Each row is a point. Before rounding, the points of a table are all equally far from one centre. They may lie mostly on one side of it. Where is the centre, to within rounding?
In the rows, 128 means zero.

Points (7 x 3):
0: 109 135 103
1:  87 130 191
2:  82  78 153
3: 103  90 200
4:  75 139 157
5:  83 151 153
6: 115 161 183
Centre: 126 114 153

Points (14 x 9):
0:  60 121 161 154 176 175 189 140 119
1: 111 210 106 199 132 110 149 119 155
2:  76 163 117 110 165 148  97  98  99
3:  80 139 116 170 124 177 125 137  83
4:  48 143 147 125 165 157 207 129 102
5:  60 166  99  90 127 117 174 125 112
6:  78 136 135 122 117 170 129  77 126
7: 102 151 120 169 165 147  99  96 184
8:  68 201 145 168 119 154 201 135 125
9:  42 154 100 173 199 156 166  88 137
10: 106 223 120 116 195 132 145 154 128
11:  89 134  71 147 143 144 123 175 135
12: 128 139 132 148 148 153 187 182 173
13:  41 170 154 138 130 107 145  98 141
Centre: 102 159 121 149 159 138 160 121 130

Points (21 x 18):
0:  70 153 156 108 136  95 116 134 130 198 183 182 140 151 154 128  98  38
1:  75 130 153 148 152 103  87 195 128 200 162  74 140 181 121 142 152  91
2:  66 157 136 115 206  99 144 141 157 158 152 100 165 194 125 153 127  67
3:  37 118 151  64 139 118 104 168  87 153  88 136 147 133 131  88 120  76
4:  64 117 180 127 200  85  57 155 155 158 167 128 193 136 193 112 131  77
5:  53 162 141 135 135 116 150 117 128 113 170 150 166 151 165  99  69  96
6:  57  96 157  86 160 121 116 119 178 169  73  74 126 131 112 112 116 117
7: 121  78 158 111 128 107  61 136 165 139 141 120 138 193 158 140  70 107
8: 130 138 170 132 105  92 118 175 118 134  99 107 122 171 106  95 133  42
9: 117 152  87 114 179  76  54 150 198 172 137 123 170 116 121  76 167 110
10:  66 117 134 116 189  58 129 161 192 181 122 118 113 181 192 113 143 112
11:  55 104 195  94 158 121 129 180 216 158 144 124 156 181 170 141 134  95
12: 120 121 149  69 153  88  17 122 150 186 160 127 165 137 136 110 128 101
13: 121 144 155 134 214  76  96 216 165 150 114  87 114 124 155 102 138 109
14: 125  97 181 113 191  77 139 151 159 189 148  86 136 106 191 129  99 128
15:  81 177  68 124 154 100 123 191 194 102 156 127 128 142 151  93 152 101
16: 127  88 172 129 119 103 105 185 136 111 197 171 153 113 157 172 103 121
17: 137  95 101  96 129  78 132 175 208 178 135 113 104 123 153  79 147 141
18: 104 195 122  91 152 129 112 190 209 138 162 139 175 118 110 161 155 116
19:  87 151 187 130 140  86  62  92 190 168 114 101 127 108 130  78 146 111
20:  57 131 130  64 182  99 138 175 167 148 197 148  98 116 149  90 111 127
Centre:  97 125 140 117 143 102 112 155 154 149 137 133 149 124 140 121 131 100

Points (31 x 24):
0: 170  75 103 134  89 139 178 177 178 163 103  53 145 118  73 123 125 136  55 156 131 121 190 185
1: 173 109 132 136  67 158 153 142 125 197 131  98 123  94  46 120 176 113 110 154  77 100 112 165
2: 176 102 143 151 111 102 184 143 144 178 124 124 153  69  38 143  68 150 100 164 121 123 127 192
3: 200 102  94 106 119 153 173 135 133 127 164 103 165 133  95 114 120 139  92 137 127  73  95 136
4: 163  76 109 113  81 155 159 160 159 182 129  76  88 108  72 137  86 136 144 148 113 145 212 169
5: 226  94  73 132 155 113 199 144 136 139 120  99  97 140  73 121  84 147  83 135 125 187 142 181
6: 170 126  98  99 106 135 212 143 116 170 154 100 111 138  52 142 160 110 102 180 115 130  98 167
7: 180 102  81 186  55  99 179 147 128 150 121  90  84  95  97 162  65 111 126 124  88 139 116 151
8: 183 101 150 171  80 168 156 150 141 201 124  94  92  97  53 128 108  48 148 127  93 166 164 161
9: 147 104  77 166 129 182 178 135 132 191  67 114 138 121  40 143 147 109  81 133  93 161 191 159
10: 161 133  65 109  64 170 192 134 138 169  76  88 102 140  85 123 117  90 167 169 134 144 133 149
11: 190 108 148 143  45 159 172 187 199 186 134  79 108 126  84 123 128 116  90 117  97 132 149 201
12: 166 114 155 131  83 205 202 161 127 161 120 132 109 136  86 114 120 166  58 168 114 144 160 201
13: 148 131 123 171 135 136 186 179  88 219 121  61 161 133  76 102 143 112 110 112  74 159 154 145
14: 154 108 122 123  79 168 169 139  85 229  97  86 105 149  47 129 113 131 133 151 107 146 173 189
15: 164 108 112 128 111 104 194 196 101 168  62  72 104 124 115 153 107 157 106  91  94 124 141 171
16: 180 125 132 193 100 146 175 187 135 187  61  54 132 138 108  79 128 125 158 120 119 151 117 169
17: 160 137  80 146 119 152 224 145 114 192 122 104 101 150  28 139 123  89 131 136 130 175 127 126
18: 134 104 126 108  63 102 179 162 119 160 142 108 113 143  55 125 125  97 149 169 166 155 102 156
19: 146 139 125 162  70  96 219 175 128 186 127 125 115 141 104 169 140 110  64 133  96 128 142 177
20: 133  87 150 121 151 175 163 137 100 135 156  55 114  94  49 173 111  91  60 122 124 164 147 151
21: 206 168 141 142 106 140 174 127 110 148 131  92 137 110 103 146 134  93 142  98 140 135 205 143
22: 125 117 127 119  95 137 138 116 184 215 115 124  64 142  81 145 111 132  59 151 178 123 104 157
23: 184  82 137 160  72 140 135 116 138 129  93 127  96 136  73 182  97 147  96 194  98 147 138 167
24: 158  89 128 192 123 152 220 149 127 133 145  81  76 155  91 177 131 129 101 119 111 131 143 177
25: 161 101 146 123 101  98 178 139 141 151  53 111 156 144  43  97 107 122  63 124  85 190 102 185
26: 134 133 161 158  52 165 193 190 129 185 155 112 113 147 102 109 123 150 109 117 137 154 128 214
27: 192  97 127 172 115 188 155 170 177 173 178  80 144 115  71 108 122 141  98 167 127 183  91 144
28: 135 103  89 144  78 123 203 181 189 190 117 144 110 114 107 120 127  76 100 177 139 133 149 168
29: 160  87 108 124  81 129 180 132 141 156 152  56  90 107  55 153 119 136 105 119 131 202 142 218
30: 204 141  98 121  88 106 209 159 115 198 180 124 133 133  84 144 124 109  98 134  98 157 127 155
Centre: 151 125 120 144 114 146 148 139 136 159 114  99 120 124  96 118 101 112  93 128 122 147 131 160

Points (30 x 24):
0: 100  97 142 174 105 121 145 137  79 140  22 109 145 161 139 199 148 171 114 145  95 145  88 118
1: 126 114 161 194  93  83 158 125 136 113 119  94 195 196 101 130 144 138  66 156 158 162 130 104
2: 104  76 180 120 122 128  91 107 149 204  81 140 154  93 143 188 164 103  81 150 171 144 150 101
3:  70 110 172 146 144  87 176 104 143 103  39  81 204 136 120 195 191 139 138 135 160 144 110 112
4:  94 115 135 218 119 124 134 108 125 145  35  70 125 165 114 175 147 150  94 150 211 103  90 128
5: 101 122 186 225 112 102 102 135 136 164  36 118 150 159 142 207 187 138  70 181 150 116 151 159
6: 106 107 145 149 164  46 117 132 144 140 102 109 175 164 120 185 132 116 167 114 210 123 158 127
7: 151 108 145 175 100 126 106  96  99 107 111 118 155 145  79 159 116 131 142 183 235 129 105 152
8:  53  88 157 192  61  96 121 152  99 119  93 108 146 141 130 186 138 112 128 142 170 152  99 130
9:  81 136  90 182 154  94 176 147  93 151  82  85 138 117 139 187 144 154 161 116 163 135 195 123
10:  98  76 154 184 118  85 147 118 121 146  52 129 141 183 107 174 175 127 166 116 200 108 156 136
11: 113 121 139 127 124  60  92 107  87 120  51 120 126 171 110 190 148 181 158 180 189 177 111 166
12:  94 141  87 147  96 102 142 106 151 145  37 163 163 102 111 185  96 139  88 165 165 138 122 125
13: 105  88 153 168 108 109 115 109 122 127  16 109 141 142 167 183 186 221 112 119 161 154 133 144
14: 106  90 166 171  76  76 158 170 102 150 100 102 158 143  92 187 160 137  41 147 176 160 131 104
15:  92  61 102 180  94 113 135 183 111 122  67 128 150 134 165 181 170 155  92 148 157 102 130 115
16:  93 133 116 189 148 100 130 120 161 168  64  64 151  76 136 169 122 111 103 152 165 158 120  78
17:  79 131 195 131 148 102 143 211 113 126  63 107 129 109 139 156 184 113 128 107 162 106  96 110
18:  82 108 165 106 111 131 108  89 156  97  83  63 144 189 129 179 136 173 154 104 159 162 158  90
19: 134 106 174 174 149  82 166 107 175 186  67 145 163 124 110 197 106 107 105 162 124 134 115  97
20:  91  55 160 133 112  81  98 145 113 134 141  79 151 148 101 204 143 137  56 136 194 151 139 151
21: 124 156 139 188 140 113 110  71 118 145  23 151 163 104 155 221 147 155 113 161 163 169 154 108
22: 137  62 150 105 170 117 121 138 101 106  45  86 146 137 125 141  98 167  77 133 173 153 115 103
23: 104  84 165 171 102 111 123 126 122 156  49 121 128 167  80 184 139 138  36 165 188 162 116 165
24:  69  80 105 198 132  85 121 105 138 134 103  93 158 157 146 155 175 171  92 177 184 186 139 157
25: 140 111 141 195  85 105 115 124 109 108 101 117 171 177 167 156 139 187 144 215 138 113 136  72
26: 105  90 126 159 203 103  82 119 160  81  93  73 147 106 101 197 151 169 112 190 202 121 140  87
27: 114 101 173 202 148  84 110 129  75 102 125 150 119 108  82 159  98 193  98 177 205 155 132  95
28: 124 100 143 131  58 143 101  87 115 147  77  84 137 187 141 147 141 177 114 100 190 128 155 114
29: 132 100 154 102  63 125 125  95 125 107  90  92 174 144 147 180 143 131  69 169 227  90 127 130
Centre: 109 135 164 143 135 113 129 116 123 125 101 111 130 127 117 164 151 157 108 161 147 117 145 129

Points (29 x 24):
0: 133  97 162 112 114  99 104 100 152 150 158 186  90  56  31 150 128 151 130 144 133 141  98 125
1: 124 136 106  78  96 123 146 145 145  97 121 128  97  84  47 126  96 175 128 130 181 117 127 147
2: 149 115 162  96 102 100 170 151 107 124 151 157  94  94  56 145 109 143 104 150 115  88 153 142
3: 115  87 120 134 123 126 124 151 111 131 117 179 119  92  26 145 126 159  87 134 125 142 118 147
4: 105 119 118  98  93 143 102 174 172 101 121 129  99  51  41 131 131 145 113 155 137 117 141 166
5: 127 130 122 127  86 138 117 118 142 142 131 166  92  62  54 123  99 152 148 156 142 176 161 142
6: 157 145 137  99 119  88 139 120 159 113 120 152 123  99  27 147 144 150 150 111  92 144 134 138
7: 134  94 130  88  96 119 130 128 148 158 166  99 153  96  16 156 139 155 134 134 117 180 127 154
8: 151 119 115 123 114  85 140 140 136  86 152 112 130  98  40 147 148 152 131 176 112 146 144 156
9: 130 126 155 115  97 113 158  91 143 114 141 165 116 134  29 128 104 155 108 123 142 157 129 160
10: 134 107 125  94 142 121 132 112 132 109 108 146 114 129  25 158 117 135 119 141 112 167 138 141
11: 138 120 162  61  91  94 152 125 123 153 146 163 124 120  34 124 146 125 120 120 135 156 131 153
12: 127  98 155  78 124 106 139 164 143 116 138 113 131 124   7 130 139 168 110 105 106 122 141 143
13: 156 102 155  92  90  82 109 160 148 114 136 156 120 110  34 102 125 146 109 137 112  90 130 159
14: 125 108 121  78 102 125 136 148 132 137 144 147 146  91  24 145 122 175 113 103 157 174 134 165
15: 140 126 188 124 129 111 118 133 120 143 157 104 108 111  58 148 146 173  88 170 118 140  91 136
16: 113 111 202 115  99 145 126  88 154 136 131 160  96  89  41 175 138 151 122 133 117 143 153 140
17: 131 124 121 103 107 126 105 119 175 134 147 158 128 113  10 151 138 127 135 159 111 135 145 155
18: 120 122 128  97 110  98 101 142 145 145 156 176 102  91  35 142 147 164 100 135  95 121 148 154
19: 159 116 117 115 109 120 158  99 119 148 139 172 124  79  24 124 107 152 108 141 115 123 108 144
20: 178  91 165 120 113  96 104 113 165 146 137 127 130 106  11 126 113 153 110 138 143 112 101 170
21: 152 128 163 106 114 141 144 108 131 149 160 168  96  79  20 108 121 143 107 154 136 160 119 146
22: 127 142 122 108 124 103 110 149 107  92 137 143  78 101  80 166 134 153 107 129 147 154 135 139
23: 104 132 159 120 126 136 147 132 140 124 135 152 131 101  13 155  84 125 122 159 116 148 136 136
24: 119  99 131 107  96 116 126 115 107 151 163 168 125 113  31 163 112 142 103 135 144 126 117 104
25: 145 123 171 100 109 103 130 120 108 151 175 150 142 106  67 162 141 158  99 148 109 161 128 175
26: 127 121 142 109  85 176 160 162 127 155 122 143 109  94  45 126 128 193 127 153 136 124 128 161
27: 134 112 135 100 114  74 148  97 160 119 133 124 113  76  30 154 127 168  84 158 106 112 124 134
28: 145 112 166  77  76 126 126 132 154 138 152 142  97 126  36 158 134 177 104 131 155 105 109 155
Centre: 124  97 149 115 122 121 134 130 154 137 139 125 123  87  86 127 130 142 134 128 139 127 128 141

Points (29 x 24):
0:  86 174 103  69 120 109 128 164  90  58 101  88 130 115 138 146  75 123  77 123 128 183 132 105
1:  85 174 109  67 130 113 139 167 132  42 118 106 133 138 105 113  90 117  53 132 114 223 126 130
2: 108 165 146  64 149 104 103 154  78  34  99  37 139 121 103 121  81 132 105 149 108 176 132 131
3:  78 166 140  71 118 133 106 161 109  36  95 122 171 155 123 134 100 143  97 130 136 167 113  67
4:  99 157  85  31 118 119 128 148  78  68  92  91 160 123 108  89  93 122 103 120 114 196 152 143
5:  56 155 136  75 130 114 100 186 122  67  94 117 167 157  84 103  65 106 127 112 134 182  94 133
6: 108 168 133  51 100  92 133 173  83  84  88 104 156 132 130 126 115 135  93 135 115 203 149  92
7:  39 187 126  89  90 116  96 185  94  94 124  70 168 147  97 122 117 109  83 140 110 166 130 105
8:  78 188 155  63 134 106  77 175  61  68 106  74 147 100  94 115  98 127  89 123 153 145  98 122
9:  61 143  87 107  77 102 125 174  84  61 135  98 148 114  96  91 107 126  70 136 138 151 160  77
10:  43 155  98 105 106 109 119 150 115 102 104  73 132 130  66 140  90 106 127 161 126 179 129  66
11:  84 147 119  47 125 122 100 156  96  41 114 121 159 109 108  67  76  93 122 116 126 197 153 128
12:  59 206 106  77 155 111 130 141  75 110 140  77 173 108  98  93  90 139  70 122 115 203 116 114
13:  84 195 108  69  81 115 143 162 104  85 102 113 170  95  86 113 111 120 120 108 145 176 120  88
14:  90 138 120 114  85  74 147 199  91  98 119 115 181  98  98  86  78 132 125 114 144 163 125 146
15: 105 128 143  76 122 131 123 184 114  36  84  98 158 126  89 143  94 136 110 128  95 165 156 134
16:  94 176 137  99 121 136 120 179  96  90  73  93 148 134 117 139  95 122  96 123 116 171 134  96
17:  40 160 107  92  98 108 131 175  86  70 105  93 173 154  92 129 115 160 117 131 130 202 127 101
18:  29 138 147  48 111 109 123 164  95  85  80  93 129 130  76  89  82 126  71 144 111 157 127 125
19:  74 181 152  40 120 112 121 147  67  45  95 104 186  92 121  72 103  90  89 167 127 150 117  98
20:  92 180 119  54 117 119 119 165 103  55 108 115 175 121 109 110 106 114 100 113 120 225 140 130
21:  27 138 121  80 124  56 118 195  82  93 135  80 170 122 136 111 109 131  93 121 121 199 166 114
22:  42 162 131  65  96 112 102 181  70  72 158 104 162 135  84 132 115 148  93  86 156 172 127 118
23:  86 167 142  51  96 137 142 209  93  80 129  91 164 118 103 101  70 115 111 112 155 193 109  98
24:  72 199  93  53 160  79 104 134  66  59 113 119 155 100  84 107 106 134 109 118 145 171 131  91
25:  80 206 108  85 130 133 134 158  63  94 122 135 131 102 125 109 108 130  84 133 145 204 113  99
26: 102 163 103  36 128 124 100 136  64  55 120  89 161 118  89  95  77 113  97 165 104 175 130  70
27:  85 164 123 108 114 116 152 129  54  75  84  90 165  97 120  91  73 115 123 131 148 173 107 118
28:  76 148 126  80 117 141 151 158  61  76 107  99 173 123 142 119  64 138 102 165 109 166  83 177
Centre:  89 117 128  71 162 106 147 148 120  90 165  95 145 125 114 101 148 115 120 155 136 143 102 120
